Each row of a before or after table is a point. One or more steps were done to the points. Then noise was added and the rows were shuffled. The steps act on columns, c1 being the first. Name the steps. A step turns or swaps two columns, mirrors them in a line or flattens them onto one, adds a multiple of one to another, or multiplies or shifts one. Angles are multiples of 10 degrees, from the lower column toward the higher: turns from -170 to 170, lines from 10 to 170 but not 90. Use the fewest steps. Two steps may share a column if one is a turn and the other turns, adds or multiplies; they go together, in the order done. Otherwise the lowest column goes first.
(in the rows, 128 means zero)

Before (14 x 2)
[[ 97 157]
 [ 92  95]
 [178 150]
 [ 92  88]
 [109   8]
 [116 124]
 [ 93 157]
 [ 93 161]
 [101 134]
 [135 168]
 [ 95 153]
 [124  57]
 [180 166]
 [ 85 125]]
After (14 x 2)
[[219 210]
 [158 100]
 [141 123]
 [174 135]
 [178 178]
 [132  85]
 [181 133]
 [132  84]
 [132  84]
 [ 98 100]
 [135  83]
 [146 112]
 [ 62 136]
 [ 72 139]]
Steps: turn c1 and c2 by 140 degrees

Before (12 x 4)
[[ 77 121 188 176]
 [101 104 104  86]
 [166 121 132 111]
 [217  88 124 157]
 [137 138 147 140]
 [196 140 152  78]
 [ 29  61 206 133]
 [170 139 186 105]
 [121 118 144 124]
 [220 128  92  90]
 [ 80 120 108 150]
 [ 89 111 135 152]]
After (12 x 4)
[[ 88 113  81 152]
 [170 136 138 106]
 [ 78 121  55 152]
 [219  91  75 155]
 [221 131  40  92]
 [127 118  91 123]
 [198 143 100  83]
 [165 121  82 110]
 [138 140  94 141]
 [ 76 122 133 170]
 [ 98 101  58  84]
 [ 29  60 153 135]]
Steps: shift c3 by -50

Before (8 x 6)
[[130 139  47 163  35  99]
 [171 139 172 122 100 147]
 [164 120 211 136 162  24]
 [161  86  52 118 105  53]
 [ 97 136 149 159 142 139]
 [121 202 133 153 156 149]
 [ 96 180 182 127 165  55]
 [187 121 144 172 126 122]]
After (8 x 6)
[[170 133 166 143 101  59]
 [143 146 130 175 109 150]
 [164 140 140 158 126 136]
 [ 87 120  73 109 141  56]
 [ 77 129 161 126 140 140]
 [107 127 190 136  83  25]
 [ 67 142 135 165 112 121]
 [ 94 145  76 162 216  97]]
Steps: turn c1 and c5 by -160 degrees; flatten c2 and c4 onto the line at 70 degrees; multiply c3 by 0.7

Before (9 x 8)
[[119 171 155 162  92 202 151 143]
 [145 119  94  96  78 102  61 120]
 [161 176 158 191 104  73 182  93]
 [145 115  76 103 124 109 156 131]
 [150 108 134 170 148 109  90 107]
 [161  79 132 153  83 119 127 147]
 [ 52  95 152  73 202  72  96 108]
 [160 169 157 104  98 181  64 185]
 [ 44 168 149 169 160 161 158 191]]
After (9 x 8)
[[180 198 110 161 171  75 139  59]
 [100  96  96 101  49  95  81 175]
 [ 75 109  80 114  99 109 149 118]
 [147  88 105 168 106 114 146 152]
 [104 188 214 148 205 157 199 144]
 [186 156 112  94  77 179 127 212]
 [147 178 153 129 127 205 154 111]
 [107  83 200  93 138  63  98 142]
 [146 132 107 175 190 107  92 148]]
Steps: turn c1 and c3 by -60 degrees; multiply c1 by 1.3; add 1 times c4 to c5; turn c2 and c4 by -30 degrees; turn c7 and c8 by -50 degrees

Before (8 x 11)
[[122  98  58 136  97 158 134  98 120  92 127]
 [151 130 110  76  97 108  72 106 107 150 102]
 [ 63 124 138 168  61 105 148  76  97  90 111]
 [ 67 124 137 117  57 100 170 133 194  81 112]
 [157 171  48 175 101 169 181 153  80 126 128]
 [ 31 190 138 136 121  77  81  81 201 101  32]
 [ 85  92  55 144  47  83 144  89 162 184 109]
 [123 134 138  66 159  81 160 151 111 160 111]]
After (8 x 11)
[[123 134 111 104 189  81 161 111 105  97 109]
 [150 129 140 105 126 108  73 107 151 104 102]
 [ 31 189 124 132 150  75  84 198 174 154  30]
 [ 61 122 125 145  90 105 148  97 180 165 111]
 [157 171 204 150 131 171 181  78 106 116 129]
 [ 86  91 191 134  78  83 145 161 169  60 109]
 [ 65 127 127 120  90  99 171 193 124 176 111]
 [121  96 204 132 127 158 132 122 158 151 127]]
Steps: turn c3 and c10 by 170 degrees; multiply c4 by 0.4; shift c5 by 30; turn c8 and c9 by -90 degrees

Before (10 x 12)
[[160 163 125 105 140  99 162 106 127 103 143 115]
 [130 110 137 151 181 145 138 131 135 138 126 131]
 [125 173 130 173 162 130 100 152 168 152 104 104]
 [146 117 102 129 122 123 139  73  97 111 151 138]
 [146 112 109 124 122 142 149 118 110 122 120 167]
 [145 115  94 125 147 131 130 126 102 146 139 125]
 [180 154 134 121 156 110 122 122 133  93 150 126]
 [151 116  93 100 134 135 131  87 123 111 125 123]
 [117 149 154 140 169 144 103 142 128 155 110 127]
 [161 119 131 140 151 157 138 110 119 163 120 141]]
After (10 x 12)
[[128 218 131 173  94 130 163 139 248 152 104 141]
 [130  96 102 124 133 142  95 148  74 122 120  99]
 [172 180  99 121 101 110 134 122 143  93 149 128]
 [136 171 155 141  87 144 152 150 128 155 110 120]
 [151 198 105 104 117 100  99  83 124 103 144 151]
 [123 104  87 101 122 135 127  81 113 111 125 133]
 [119 102  91 125 109 131 127 122  50 146 138 131]
 [135  92 134 151  75 145 117 130 149 138 125 129]
 [156 109 109 140 106 157 114 119 101 163 120 120]
 [125 107  96 130 134 124 114  79  35 111 151 122]]
Steps: turn c1 and c3 by -40 degrees; multiply c2 by 2; multiply c5 by -1; turn c7 and c12 by 160 degrees; add -1 times c12 to c8; multiply c9 by 3
